Rows are points. Examples show where two turns around zero, p and q, send a point. Write where each new point lands after one turn and then the other. Backwards means that the second turn is done in reverse. Each puzzle has new turns, and all numbers are rounded.

Turn p:
[-35  29] => [17 42]
[ 13 -24] => [-19 -20]
[22 -5] => [  2 -22]
Turn q:
[-32 -16] => [-34 -12]
[17 45] => [23 42]
[25 -8] => [ 24 -11]
[-24  -1] => [-24   2]
[ 14 -20] => [ 11 -22]
Where do these land?
q, then p: [25 24] => [ 28 -21]
p, then q: [ 1 18] => [18  2]
p, then q: [-26 -18] => [-22  23]
p, then q: [ -1 -48] => [-47  -7]
p, then q backwards: [ 1 24] => [22  9]

Turn p:
[-10   1   1  -4] => [-2  4 -3 -9]
[-15 -21  -1  -3] => [-12 -14   0 -19]
[18 22 -8 18] => [ 5  9 -8 32]
[ -9  26  -6 -30] => [ 27  22 -15 -16]
[-10 -18  12  14] => [-24  -7  11  -5]
[ 31  -9 -10  15] => [  5 -21   7  29]
[ -6  -2  12 -11] => [  2   6   9 -14]
Turn q:
[ -4   2 -32 -10] => [ 12  20  -6 -23]
[ 22 -26   1  -8] => [ 3 -5 34 -7]
[ -6  -5 -14  -4] => [  1   6  -2 -15]
[-18  25  -5  -6] => [ -5  18 -26   4]
[18 10 13 17] => [ 14 -13   2  23]
[ 5  6 20 -3] => [-8 -2  5 19]
[-18 -11  18  15] => [-18 -25  -9   0]
Where do these land?
q, then p backwards: [ -6  22   8 -10] => [-3 20 -3 17]
p, then q: [ 17  16  -9 -10] => [24 -4  8  9]
p, then q backwards: [ -5 -48  -7  -4] => [-12 -40  10  24]
p, then q: [-26 -14  -9  18] => [-16   7 -14 -28]
q, then p backwards: [18 19  8  3] => [22 15 -3  6]
q, then p: [-6  6  2  4] => [-1 -5 -8  2]
p, then q: [10 -1  6 -2] => [-1 -7  4  9]

Turn p:
[  1 -20 -16  -8  -1  -1  -2 -10] => [ 10   8 -13 -11   4 -16   8  -4]
[ 29 -21   4 -10  -2 -11 -15  24] => [ 28 -31   0   8   4 -21   1   8]
[-26   7   3  15  -4   4 -13   8] => [-30  -1  -2   2   6  -3 -16   5]
[ -4   2  -3 -15 -16  -1  17  21] => [  5 -16   0 -21  11  17   0  11]
[ -3   6  -5 -14  37  -2 -26   3] => [ 11  23   7  18   0 -18 -14  27]
[-25   1   8  27   8  32  -3   8] => [-40   5 -10  22  14   7   6   8]
[  4   6  25   6 -16   1   5 -37] => [ -7   9  22   2  -4   5   7 -41]
[ -4  -5   8  10 -15 -12  28  -3] => [-11 -13   5 -20 -13  11  16 -10]
[ 28  22 -23 -10   9 -10   9 -14] => [ 34  16  -9   0 -23  16  -8  -4]
Turn q:
[ -5   7  18   5 -28 -10   7  -5] => [ -9 -17  -2   3  19 -19  11 -14]
[-17 -16   7   0 -13 -23  15 -33] => [ -9  13 -29  13  32 -12   7  -8]
[ -7  18  -8  -9  19   9 -24  21] => [ -2  11  24 -16 -28   5 -13  -8]
[  8  13 -14  -6 -12 -20   1  -8] => [ 19   0 -13  -7  -1 -20   2 -11]
[ -1  15  -2 -11  11  23   2  14] => [ -9  -1  12 -14 -24   6   8   9]
[  4  27 -11  21  18 -16  -9   2] => [ 26  19  26  -1  -3 -15   0  -1]
[ 15   2   0   2  19   3 -13   0] => [16  6 11 -5 -4 18 -2  0]
[-15 -13 -14  12 -38 -13   3 -14] => [ -4  -8 -24  31   8 -25  -4 -14]
[  5 -25  10  -1   7  19  27   6] => [-16 -11  -9   3   7  18   3  33]
[  7  19  -2  -2   9  22 -24   1] => [  6   2  19  -4 -25  16  10 -14]
[  7 -48  16 -10  10   6  14  14] => [-17 -13 -15  -2  18  31 -22  27]
Where do these land?
q, then p backwards: [12 -7 -2 17 -1  2 16  9] => [ 6 -3  5 -7 12  1 -5 24]
p, then q: [ 12   0  -4 -18 -12  -8   5 -25] => [ 16  -2 -13 -15   3   9  23 -10]
p, then q: [ 18  -1  -5   6  -4 -20 -14 -12] => [ 18  -8 -13   7  11  -3   0 -20]
p, then q: [  7  -6   0  -1 -30 -22   3  15] => [ -4  -4 -29  -1   5  23 -16  -7]
p, then q: [-38  13  24   4  25   3  -6  14] => [-35   3  38  -6   6 -12 -13  -3]
q, then p backwards: [-30   3   2  -5  21  -1  13 -12] => [-30  -2  -6   1  19  11   2 -17]
q, then p: [ -6  26 -12  -2  31  11 -10   7] => [  4 -14  25  -3  13  26 -14 -15]
q, then p: [  8 -17  16 -14  13   0  -9  12] => [ 3 12  0 13 28 -6 -1  7]
p, then q: [-15  13 -14  -8 -34  28  16  23] => [-14  23  -4   0 -36  33  -5  15]
p, then q backwards: [ 27   6  15   1 -20   5 -11  -6] => [ 11  -2   5  13 -20  -5 -29  -3]
q, then p: [  4 -29 -19  20  10   1  -3 -25] => [ -8  -5 -29  30 -14  15  -8  -1]

Turn p:
[  1   3 -18   2 -11  -4   6   6  -7  -1   2] => [ 4  5 -6 -8 -8  7  7  6 -5  4 15]
[-14   7  11  14   6  10  14 -17 -15 -11  -5] => [-8 15  7 25  7 -4 -5 16 -8 12 -5]
[-13  -6  12  -1  -6   1 -10   2  -8  -1   2] => [ -8   1   4   9  -7  -5 -11  -1   0 -13   4]
[  2   4  10   5   9   2 -18  21   5  -5  -1] => [  9  10  -6  -3  -4   0 -15 -10  12 -14 -12]
[14 -5  3  2 -7 -4 11 -7  5  9  6] => [  1 -13   2 -11   8  -4   7  13  -2   0  -1]
[ -9  -1   8 -13  -2  -1   9 -10 -21   2   2] => [-20   4   1  11   3 -13   7   3  -7  -2  10]
[ 0 -6  2 -7 -6 -1 -4 15  8 -9 -9] => [ -4   3   3 -14 -14   1  -8  -8   3  -1  -6]
[ -2   9  -3  12  -2 -12  11   3   6   7  -7] => [ 1  2  1 -4  3 11  3 13 16  8  3]
[ 3  3  0  1  2  1 -2 -1 22  0  3] => [ 11 -10   6  -2  -3   4   4  -3   7   2 -13]
[ 4  4 10 -2 -4 10  1 -6  0 18 -1] => [ -4  -2  11  -1  15   2   7   3  -2 -13  -3]
[ 12   3  -7  -4   0  -5 -10 -16   6   5  -1] => [ 12 -11   7  -3  11  -4   5 -10   0   5   7]
[  4  -4  -6 -12  -3  -2   6   1   0  -4   6] => [-3 -4 -5 -6 -7 -6 10 -2 -6  3  1]
[ 0  1 -8  4 13  2 -6  0  2 -2  6] => [ 10  -1 -11   7   2   4  -1  -7  -1   2  -3]
[ -3 -12 -14   0  11   2  -5   9  -3  -8  -2] => [  0   1 -16   0  -7   7  -9 -11  -7   6   0]
Turn q:
[ 14 -12   9  -8   9  20  -7   1  -1  -8  -9] => [ 10   2   2  -6   4 -10  10   3 -15  20 -13]
[ 10  -8  15   5  14  12 -11  -3  10  -9  -7] => [ 16   2   3  -3  -6 -16   6 -10 -15   8 -12]
[ -8 -12 -10  -5   2 -13 -11   2   1   2   2] => [  0  -3  -8   4  -3  -4 -17   0  10  10   6]
[-1  8 -4 -3 -9 -5 -9 -5  8  4 13] => [-5  3 13  4 -6 -4 -9  3  3 -5 13]
[  7   2   8   7 -11  -2  20   3   2   3   5] => [-5 -8  3 -3 -4 15 15 -5 -4 -7  8]
[  7   8   7   6 -11  -3   1   5  -1  -8  -1] => [ -5   6  -2   3 -12   5   9   3  -9  -5   2]
[-15   0 -11   1  -7   2  -4  -5   1   6  -5] => [ -2   6   5   0   1   7 -12   1  14   0  -6]
[ -2   7   1  -1  -5 -12   6  -8 -10   9  -2] => [-9  5 -5  2  9 10 -5 -5 -1 -8  8]
[-1  5 -7  1  3 -7 -2  9 -3 12  0] => [-9 -5 -2 13  5 -1 -3 -1  6 -2  0]
[-13   3 -14 -11   4  -6  -2  -2   7  -1  -4] => [-1  7 -2 -3  3 -8 -7  1 21  1  3]
[-2  7 16  4 -6 -2  8  7 -5  1 10] => [-12  -9  -1  -6  -5   4   5   0 -11 -12   2]
[  3  -9 -11   3  17  15  11  -3 -11 -10  -1] => [22 -6 -8 -4 14  2  8 11  1  2 -9]
Where do these land?
q, then p backwards: [  4  -2   0   1  -7   4  -6   1   6  -4 -10] => [ -4   7  -3  -2   0   3   5   1   3 -11  -4]
p, then q: [ 4  8  3  0  2 17 -4  4 -4 -9  0] => [-3 15 -6  6  5  1  6  2 -8 -9 -2]
p, then q: [ -2   7  -1   4 -14  -4  -6   0  -9  -6  -3] => [-8 -3  5  2 -7 -4  0  6 -9 -8  9]
q, then p backwards: [-1 12  0 -6 -7 13 17 -4 15 -8 -1] => [  6  19   1 -11 -16  -1   6   7   8   8  -3]
p, then q: [-2 -9 -2  6  5  0 -5  2 -3 48  3] => [ 33 -16  -4 -18  -1 -17   3  15   8   5 -14]
p, then q: [ 6  6  4  4  8 -5  1 -2 -4 -6  0] => [-1  1 -1 11  3 -5  1 -6  4 -3  4]
p, then q: [ 4  8  1  3  6 -7  0  9 -4 -4 -7] => [-3  6  8  6  2 -9  2 -1  7 -5  4]
p, then q backwards: [-18   6   1   1  -3  -7   0   4   4  -6   1] => [ -2   2 -10   6 -11  -6  -5   7  10  -2  -2]
p, then q: [  2   7  -1 -19   5   9  -5  -2  -3   0  -2] => [  5   9  -5  -9   9   6   0  -5  -2 -12   6]
q, then p: [  4 -24  -6   1   6  -7  23  -2  -5  -8   3] => [  3 -16 -13 -12   6   7  13  -5 -22   0  -6]
p, then q: [ -2   8 -14   6   3  -4   0  -2   1  -4  -2] => [ 0 -5 14  7  6  3  5  0 -2 -2  2]
q, then p: [  2 -20   4 -13   1  -3  -4   2   9  -2  20] => [ -6 -22  -8  -7  -1  -7   1  -1   0 -18  10]
q, then p: [ 2 -3  5  4 -8 -9 -5 -4 -3  0  2] => [ 6  2  2  6 -1 -1  0  1 -8 -7  8]
q, then p backwards: [-3 -4  5  7  3  1 -7 -7 -1  9 -4] => [  0  -5   2   1   6   9 -10  -2   3  -4  -6]

Turn p:
[  3 -11  -9  -4   8  11  -4   3   3  -2 -32  10   3  -8] => [ -2   8  11  -7   3  15  16  -3  18   1  -3   7 -21  10]
[  8  -9 -11  16   0  11  -7 -19   7 -14  -1  -4  24 -11] => [  4  10   9  -3  13   0   0  -5  28 -15  20 -11   2 -10]
[ -7  18  -3  -8  -3 -12   8  -7  -4   3   7  -7   2  31] => [  6 -10  12  11 -15  -4 -16   2 -18   1   6  19  13  -5]
[  4  -3   6  -1  -6 -11   1   3   3   4   3  14   8   2] => [-4 -3 -7  1  5  9 -8  6 -8 -3 10 -1 -3  8]
[-20  -1  -6   0  -3  -3  -6 -27  -5  -8   7  -9  -8  -4] => [  9 -18   9 -19  -9 -14  -3  -2   9   0   4  -7  11  -9]
[  1   7  48  20  -2  -6 -16  14   3   6   8  -1  -3   3] => [ -3   4 -21  15   1 -31   1  25 -21 -10   2 -15 -17   7]
[ -1  -3   2  -5  -7  -2  -3   8 -15   3   8  -7  17   1] => [-2  7 -5  0  3  2 -6 16  2 -9 -3  6 17  3]
[ 10 -11 -11  -7   6  36  -1   5   6   6   9  13  -4   3] => [-26  -9  -1  17  14   7  12 -12  18   5  -9   4   1  -5]
[ 10 -12   6  -1  -5 -12   5  11   7   2  -3 -10  -8  21] => [  1   7   3   3  15  -8  -2   3 -20  15   3  15  -1   4]
[  4  -6  -7   2  -1 -11   8 -21   0   6  -6  -1  -2 -10] => [  3  -2  12 -19   2  10   0  -2  -5   1   7  -9  -2 -11]
[11 18 11 -5 -8 -9 -6  7 -1  8  0 -9 -6  9] => [  3   6  -7  12 -12  -3   2  15 -17  10   3   5   1  -6]
[ 4  6 16 -4 17  5  9 -1  4 -1 -1 -7  1 -7] => [  5   2  -7   3   0  -3  13  -6  -9 -16  -7   2  -8 -10]
[ -7  11 -12   0  15 -11  -2   0 -11   6   3   3  -4  -8] => [ 12  -6   7   1 -12  11   2  -2  -4  -2 -12 -13   8   6]
[  5  -5  -7   0 -11  17   9  -1   6   0  -5  14  -7  -7] => [-17   0  -4  -3   2   9  -3 -11  12   9  -1   0 -12  -6]
[  3  -9  -8  -9  -2  -6  -3   3   9 -12  -6   6  -2  -9] => [ 7  0 -8 -9  6  9  6 -7  8  9  7  3 -3  8]
[-24  -4  -9   6  -3  -1   0  12   8   2   1  -5  -5 -12] => [ -5   6  -2 -13  -9 -10   1 -14   3   3  -7  -8   8  18]
[ -5  12  -7   1   7   5   8  10 -20  -7   9   1  -5   5] => [  8  -4  -1  11  -6   2 -13  -3   3  -1 -23   2   7  -1]
Turn q:
[  6 -10 -12   2  16  10 -10   1 -11 -16  -6  -1 -11   7] => [ 18  -5  -4 -22   1  10  -6   8   7  10  -6   1  -9   2]
[ -7  -9  -2  -2 -11  11 -15  -3  14   7  14 -16   7  14] => [ 13  -1  -6  23   0  -5  -3  -6 -11  21  -5  10   2   7]
[ -4   2 -13  -5   5   4  12   4 -14  -9   3 -10   2   8] => [  2  13  -3 -10  10  -4 -13   2  -3  -1 -13  -2 -11   5]
[  0 -10   1  -3   4   7 -10  19 -13 -15   5  -1  -2   3] => [ 19  -4   2  -8  17   7 -14   0   0   2   7   1  -6  -3]
[  0 -17   0 -12  -6   3   4 -15  13   2   6   2  -7   9] => [  9   6   0  -2 -15   1   6 -12 -17   8  -2   4  11   7]
[  1  -6  -2  -6  -6  -3  -2  12   9  10   2 -11  -6  16] => [ 13   2  -2  11 -10 -13 -11   3 -10   5   6  -3  -1   2]
[  4  20  11  19   7  -1  13 -12  -8  -4  -5  11   9 -20] => [-29  -3   0  -7  14   6  20   8  13 -13  -2  -4   2   0]
[ 10  20  21  16   2 -14  18 -10   8 -16 -14  13   9 -10] => [-26 -12   4  -7   8   3  21  15  -2 -19  -6 -16  17  -9]
[ -6  -1  -4  -7  -1 -15 -13  -1 -11  -2  12  -9  -7  -2] => [ 18   6   2   4   3  -9  -3 -10  14  -6  -7   6   0  -6]
[  4  -5 -10   8   2  -2   0   6  10  11  12  -5  -9   0] => [11 11 -4 11 -9 -1  6 10 -1  1  7  5 -6  2]
[-11 -10  -7  -4  -4  -7   1   6  11   5   0   0  12 -13] => [ -5   8  -2  13  -5   8  -2  -9  -7   0   2   3  -6 -18]
[ -6  -7  -1  -1   8   4  -3   9 -16   2  11  13  -3  14] => [ 13  -2  -8  -5   5   8 -12  -7   2 -11   6   2  -6  16]
[ -2   8 -13 -14  -9   7  -9   4  13   2   6   5  -5   4] => [  4   0  17  11 -12   3 -11   2  -4   4  -4  11  -1   6]
[  5  11   3  17  -6 -10   5 -11 -10   0 -24  13   9  -5] => [-27 -10 -12  -9  -2   2   1   8  15  -8  -2  -5  14  -7]
[ 25  18  18   2  11  -7  12 -14  -2   4 -18  11  19 -16] => [-32  -5   8  -6   2   6  18   3  15  -3   1 -32  11  -1]
[  0 -13  -2 -10 -20  13  -3   5   2   9   8 -11 -14  -1] => [ 10  11   7   3  -3 -12  -7  -6  -8  16  15  17   3   3]
[-18   8  10  -1   8  -1  -1   1   5  10 -10  -5  -3  -8] => [-10 -13   1   4  -4 -12   8  -8   0  -5   2   2 -16  -7]
Where do these land?
q, then p backwards: [  9   3   3   2   0  -7  -5  -1 -11   7  -5   0   9  -7] => [ 2 -3 -8  7 -6 12 -7 -4  2 -3  7  3  4 -8]
q, then p: [-12  -1  -2  12 -23   9  -8  -2   2 -20  -1  -1 -19  15] => [-1 -6 -3  6 15 29 -3 15  6 -3  1  1 -6 22]
q, then p: [ -5  -4  -8 -11   9  -5   5  -6  20   0   9   6  10   2] => [ -4   9   7  -3  -7  -6 -10   8  11   2  -8   1 -12 -16]
p, then q backwards: [-16  18   2   5 -26  21  -9   8   6 -18   8   9  -6   2] => [ -4   4 -13   5  -9  -7 -14  -5 -13  33 -19  -9   1   9]
q, then p: [ -1  -7  -9  -9 -11   6   5   9   9   0  11  13   2   1] => [-4 -6 -4 14 -5 -5 -8 15 12 -5 -4 -5 -3 -5]
p, then q backwards: [ 2 -1  8 22  8 -3  4 -3 -5 10 -2 -2  7  2] => [  2  12   1 -10   4  -7  15  15   3  -4   6  -3   4   1]
p, then q: [  2  11 -18  -4  -2   1   0   6  10  12  12   7   6  19] => [ -8  -8 -22  12  13   7   4  -6   1   2   2  11   6  11]
p, then q: [  2   0  -2 -10   5   1  12  -3   1   9  15   8  -3   3] => [ -4   1 -12  -9   6  10   0 -12   2   9  -2   7  -5  -2]
p, then q backwards: [ -1  -5   4   3  13  -5   0  -8   5   9 -13 -17 -19  -9] => [  1  -4   9 -12  14   1  11  -9  11 -11  -2 -15 -11  -8]
q, then p: [-15   7 -13 -17   0 -11  14   5   3  14  16   6  15  11] => [ 17  -1  12   6 -15 -19 -13  10  16   8   4  -6 -12  -8]
p, then q backwards: [ -1  -5  21   0  -6  16 -19   2  -4 -17  -7  -7 -13  15] => [ -7  15  -2  17  -1   4 -11   2  -2   7  -3 -30 -15  -1]
q, then p: [ -2 -19   1   1   3   0  -5  -7   3  11 -10 -10  -1 -17] => [-13  -3  -2 -13  -9  10  -1 -10  -8   2   1 -13   8 -12]
q, then p: [ 19  -1  15  -6   1 -14   3  -5  -4  -3 -11  -6   2 -13] => [  4  11  -9 -14  -4  -3   9  -7 -11 -17   6   4  13  -7]
p, then q: [ 14  15   0  -6   0   6  17   8 -16 -10 -12   2  19   0] => [ -9 -17  18  -6   3  16  -1  21   6   5   3  14   2   1]
p, then q: [  5   8  -3  11   8 -13   8  23 -12  -2  -3   2  12 -13] => [ -4 -13   6  -5   6  -6 -12  22   9  15 -12  -4   0   9]
p, then q backwards: [  1  -6   4   4  15  -6  -8 -11  -8   3 -15   4 -10  -5] => [  5   7   4  -4  23   5  -2   4   7 -11   0  -4  -8  -3]
q, then p: [ -2 -13  -3   3   5   5 -16 -16   0  -5   8 -15 -12  -4] => [-12   2   4   1   3  24   2  -5 -14   4   5  -1 -11 -10]
